Each row of a before or after table is a point. The points were changed in one or more steps. Then noise was added and the rows were shuffled. The steps act on how far a point lies along the listed directions, d1 being the first. Write out the steps. A step turns or swaps two directions, mirrors them in a line or flattens them onto one, adds a multiple of one to another, or multiplies one. Angles are multiples of 10 degrees, from the lower direction toward the higher: turns from -170 to 170, lines from 10 to 170 but not 90. Use the fewest steps. Two steps may share a direction if one is a turn and the other turns, adds or multiplies; they go together, in the order done. Otherwise the lowest direction goes first.
(in the rows, 128 means zero)

Directions:
(1): [ 85 161]
(2): [95 85]
Before (13 x 2)
[[111  81]
 [124 199]
 [170 155]
 [183 167]
 [ 61 130]
 [ 88 105]
 [118 101]
 [168 122]
 [ 66  83]
 [122 100]
 [128 214]
 [132 138]
 [113 135]]
After (13 x 2)
[[ 88 135]
 [108 155]
 [139  55]
 [188 106]
 [159 148]
 [ 52 161]
 [ 67 112]
 [114 159]
 [120 113]
 [133 121]
 [175 118]
 [100 169]
 [154  47]]
Steps: swap d1 and d2

Directions:
(1): [141 124 179 198  95 131]
(2): [ 65 185 136 149 155 146]
(3): [180 191 115 139 140  86]
(4): [133 112 191 109 187 101]
(5): [168 153 151 105 133 202]
(6): [110 155 166  79  70 105]
Before (10 x 6)
[[132 101 102 145  73 152]
 [123 116  91 113  58 127]
 [151 169 137  90 111  72]
 [159  84 143 122  73 153]
 [146  52 156  93 136 116]
 [135 193 179  30 156 132]
 [ 87 173 135 157 114  51]
 [130  79 115  95 145 117]
 [185  80 119 117 124 157]
 [130 153 135  30 177 181]]
After (10 x 6)
[[120 201  96  95  98 165]
 [180 127 178 128 135 139]
 [181 105 166 134 108  92]
 [165 121 185  91 112 153]
 [133  77 121 146  94 144]
 [169  68 132 138 138  96]
 [113 137 107  58  98 118]
 [ 31 109 125  81 102  65]
 [ 33  57 155 121 130  97]
 [150  73 114 155  67 110]]
Steps: turn d1 and d3 by 80 degrees; turn d4 and d5 by -130 degrees

Directions:
(1): [138 162 131 197 141 178 164 117 137  58  95]
(2): [106 161 147  87 109 189 177 119 192 169 144]
Before (14 x 11)
[[158 108 130 110 124 111 108 128 132 141 135]
 [129 115 107 111 132 104 124 130 123 160 145]
 [ 95 126 137  87 112 159 159 126 164 184 143]
 [ 99 181 138 146 115 193 176 121 161 103 111]
 [129 116 149 110 125 125  99 121 114 154 146]
 [109 139 137  78 116 147 142 125 159 170 153]
 [160 122 108 175 138 110 132 121 100  95 102]
 [106 119 127 117 119 112 120 140 122 153 140]
 [112 150 154 105 113 179 169 111 177 150 138]
 [101 147 131  77 113 165 154 127 183 169 142]
 [120 123 129  89  99 127 125 138 152 150 156]
 [113 157 146  86 122 123 144 122 175 190 144]
 [167  80 101 178 179  32  63 146  36  54  88]
 [110 106 119 122 138 101 134 125 124 140 128]]
After (14 x 11)
[[123 101 121  92 129  84  92 137 103 157 149]
 [116 112 117 144 145 105 138 122 119 117 117]
 [153 173 130 224 173 185 179 119 134   9  60]
 [139 114 143 142 134 122  93 121  96 121 132]
 [138 116 102 149 142  99 118 129 106 123 129]
 [116 103 141  71 111 106 114 124 137 187 157]
 [ 85 148 137  66  97 148 144 132 159 185 150]
 [114 118 122 146 128 104 113 142 104 125 126]
 [146 154 122 159 126 164 175 112 151 111 110]
 [114  98 115  71 123  85  90 140 124 177 149]
 [128 119 128 102 136  56  91 133 118 174 139]
 [133 103 117 115 111  91  98 144 114 125 147]
 [109  81 118  93 125  83 100 137 106 181 143]
 [168 112 129 137 131 116 111 127 123 110 120]]
Steps: turn d1 and d2 by 80 degrees

Directions:
(1): [ 66 146 235 110 167  94  87 100 161 147 131 132 180 115 106 138 146 144]
(2): [122 143 162 128  66 207 148 147  70 123 184 171 179  89 106 108 161 122]
(3): [203 136 140  69 169 184  96 121 128 161  85 112 109  43 113 142 120 135]
(4): [116  37 180 157 120 198 105 156 175 123 133 108  79 159  98 100 103 127]
Before (8 x 18)
[[131 128 151 123 122 153 114 123 120 148 130 136 133 109 109 117 132 129]
 [136 119  93 138 113 134 131 136 122 117 138 128 100 140 134 121 118 114]
 [ 76 117 176 141 134 129 128 135 137 125 155 128 151 144 134 116 131 132]
 [112 105 139 126 138 104 138 131 145 130 128 121 120 152 124 122 120 134]
 [130 150  88 130  93 152 149 124  92 117 132 140 129 120 122 135 142 108]
 [125 105 124 124 122 176 125 142 141 124 139 118 106 131 116 113 113 117]
 [105 140 136 122 138  93 132 125 126 122 131 133 150 149 123 130 126 149]
 [ 80  50 205 163 138 154  97 154 197 116 143 110 113 176 102  96  99 133]]
After (8 x 18)
[[115 158 161  87 155 142 109 110 138 147 129 128 155  86 116 133 135 127]
 [137 104 137 120 173 134 112 136 157 140 105 102  94 130 143 127 103 132]
 [248 110  56  90 161 188 119 145 133 139  73  92  67  69 134 127  84 129]
 [ 32 146 246 125 145 108  89  90 154 138 140 139 185 126  87 140 160 130]
 [108 152 161 119 156  88 104  98 140 151 110 126 144 122 121 136 135 135]
 [114 136 167 119 120 151 110 125 122 132 149 141 142 103 111 119 140 118]
 [146  94  90 137 119 136 145 149 128 112 125 120  93 164 125 115 103 142]
 [177  98  70 122 116 157 159 152 112 125 121 122  88 127 129 118 110 125]]
Steps: turn d1 and d2 by -110 degrees; multiply d1 by 3; turn d3 and d4 by -100 degrees
